Every row gives one point. Each table stands for the endless flat space through its points: a line for two points, a plane for three, and so on. The two share one point or none. Which?
In the rows, 128 means zero.

First:
[[ 94 128 120]
 [ 96 144 110]]
Second, 2 rows:
[[ 80 161 111]
 [ 74 167 116]]
They share: no point

First, 2 rows:
[[128 120 112 181 139 121]
 [128 132 106 133 169 115]]
Second:
[[143 134 131 182 171 151]
 [145 141 114 143 137 122]
 [ 89  82 141 144 148  76]
 [112 115  80 152 157  99]
 [122 120 115 123 124  87]]
They share: [128 126 109 157 154 118]

First, 5 rows:
[[140  58 130  77  96 138 136 129 148 172 143]
 [142  43 163  74 121  92 119 145 157 172 124]
 [132  97 126  99  80 122 136  94 152 158 126]
 [125 106 117  94  74 176 136  97 157 148 150]
 [ 99  67 165  78 110 119 100 130 185 152 120]]
Second:
[[119 111 151  87 116 136 133 105 161 147 126]
 [ 91  60 208  74  80  81 135 151 181 161 101]
 [154 100 138  89  94 128 105  78 178 147 131]
 [ 81  80 198  76 102 101 149 151 167 157 105]]
They share: no point

First:
[[144 184 128 160 163  99 156 120 149 138 124 113  91 126]
 [112 176  94 139 135 127 135 141 138 149 126  76 123 133]
 [140 187 157 156 139  89 160 126 140 145  83 135 106 163]
 [122 158 178 144 131  95 186 104 113 148  64 131 111 160]]
Second:
[[108 173 138 138 140 103 153 111 124 150 108 104 117 133]
 [132 149 123 147 125 133 177 141 127 144  81  92 114 160]]
They share: [116 165 133 141 135 113 161 121 125 148  99 100 116 142]

First (4 x 24):
[[140 172 165  71 132 120 103 111 146 161 162 103 111 151 154 114 128  89
  196 144 156 171  54 186]
 [ 86 115 122 129 116 142 165 174 101 134 105 108 131 112 138 137 110 101
  148 119 148 154 127 150]
 [119 151 152  96 116 133 141 144 113 182 117  96 110 136 135 134 134  86
  172 110 160 178  85 162]
 [131 163 161  84 125 121 117 120 131 161 147 105 113 148 153 113 128  95
  184 131 151 166  67 174]]
Second, 4 rows:
[[ 94 159 116 119 136 148 123 146  85 185  82  64  93 156 155 127 126 103
  175 108 130 136 101 170]
 [107 144 121 132 115 159 102 137  76 164 110  84 117 148 177 140 156 109
  194 117 101 154  64 157]
 [115 135 140 122 112 136 126 140  97 140 133 109 135 138 149 127 135 106
  169 120 133 169  86 143]
 [117 135 138 118 112 128 138 137 103 140 129 110 126 134 148 129 129 100
  162 117 138 163  93 150]]
They share: no point

First:
[[ 84 133 194 127  43 152  59  97 140 126  42 109 129  95 127 163  76 155
  182 144 132 170 140 183]
 [ 57 110 158 102 141 128  94 127  93 195  41  93  82  72 128 120  57 183
  199 190 133 123 154 153]
 [ 49 115 179 120 104 128  72 118 106 171  16  76 102  67 129 134  46 187
  207 181 147 135 175 173]
 [156 134 165  45 118 162 127 122 127 168 177 212 109 144 128 143 151 103
  128 119  70 158  21 129]
 [ 34 123 122 115  72 152  40 109  90 159  77  98  89  48 110 141  29 129
  148 189  86 149 110 155]
 [110 129 225  83 142 123 129 128 129 186  47 128 121 121 152 136 110 185
  227 143 158 129 152 168]]
Second, 2 rows:
[[128 140 149  73  84 177 122 105 101 181  89 138 123  85 133 173 118 159
  148 164 109 163  81 168]
 [ 88 124 173  97 104 141  82 117 125 157  93 142  99 109 125 133  86 135
  172 148 105 147 105 148]]
They share: [ 98 128 167  91  99 150  92 114 119 163  92 141 105 103 127 143  94 141
 166 152 106 151  99 153]

First, 3 rows:
[[138 127 173 138 120 120 136 143 100 155 126 112  92 168 128 144  82 137
  101 141 150 149 128 144]
 [156 132 172 154 141  98 160 163 124 145 109 103  94 186 117 138  79 135
  103 146 163 135 135 139]
 [184 119 157 130 148 109 146 166 110 127 118 155 135 159 128 103 122 138
  133 111 160 112 152 141]]
Second (3 x 24):
[[167 114 151 140 144 140 145 155  80 119 111 129  97 185 147 120 120 138
  102 139 159 111 151 142]
 [103 165 184 122 157  82 123 132  78 128 166 152 113 133 105 120 115 181
  143 157 124 132 128 162]
 [174 106 152 134 135 144 141 154  86 127 106 130 104 186 143 120 110 129
   99 130 164 118 145 137]]
They share: no point
